Each point is reached from the start by the listed moves, each made once or not at all, plus a little noise. Say if it took an odd or an even number of moves. Then give how often each move was made.
In the rows, 128 means zero.

Moves:
(1): [159  93 105 141]
(2): [137 188 126 186]
(3): [153 123 139  98]
Start: [150 139 135 144]
Points:
[181 106 110 158] -> odd (1, 0, 0)
[193 165 109 213] -> even (1, 1, 0)
[214 162 121 186] -> odd (1, 1, 1)
[178 132 147 114] -> odd (0, 0, 1)

Moves:
(1): [125 139 115 103 151 132 118 133 157 121 118 125 140 110 123]
(2): [138 136  72 146 119 123 101 112 122 128 159 131 123 130 107]
(3): [ 98 164 129 110 116 139 122 136 120 128 126 133 141 122 123]
(4): [160 188 138 147 162 129  65 125 125 120 162 161 118 120  96]
(5): [116 138 152 138 133 111 127 121 124 150 132 109 116 123 124]
(6): [ 97 138 131 141 132 115 126 135 148 136 109 139 119 150 155]
(7): [130 133 121 125 152 116 143 169 122 114 130 143 117 113 120]
(8): [144 106 124 110 122 126 124 164 120 154 128 147 123 118 136]
(9): [ 88 111 155 132 125 105 120 130 126 119  86 153 124 120 128]
(10): [145 121 124 137 126 125 135 150 136 137 137 121 145 140  97]
(11): [126 141 147 119 110  96 130  86 165 116 139 152 133 120 122]
(12): [132 142 112 129 156 118 125 102 122 128 126 130 161 135 124]
Start: [ 92 115 114 134 138 138 122 126 147 103 131 137  79 111 137]
Points:
[ 75 174  72 151 172  60  84  71 225 121 154 149 122 124  93] -> odd (1, 1, 0, 0, 1, 1, 0, 0, 0, 1, 1, 1)
[ 77 174 112  87 152 106 130 161 208  78 142 171 114  74  81] -> odd (1, 0, 1, 0, 0, 0, 1, 0, 0, 1, 1, 0)
[ 46 158 102 102 198 104 115 178 162  81  85 174 142  86  85] -> even (1, 0, 1, 0, 0, 0, 1, 0, 1, 1, 0, 1)
[ 59 137 104 121 165 130 110 140 195 104 102 145  83 113 160] -> even (1, 0, 0, 0, 0, 1, 0, 0, 0, 0, 0, 0)
[ 94 249  72 168 161  86  27  77 191 101 192 207 124 132  65] -> odd (0, 1, 1, 1, 0, 1, 0, 0, 0, 1, 1, 1)
[105 193 125 156 225  85  62 172 139 138 149 199  66  99 123] -> even (0, 0, 0, 1, 1, 1, 1, 1, 0, 0, 0, 1)
[ 88 198  69 138 193  96  23 168 108  98 152 239  91  72  76] -> odd (0, 1, 1, 1, 0, 0, 1, 1, 1, 0, 0, 1)
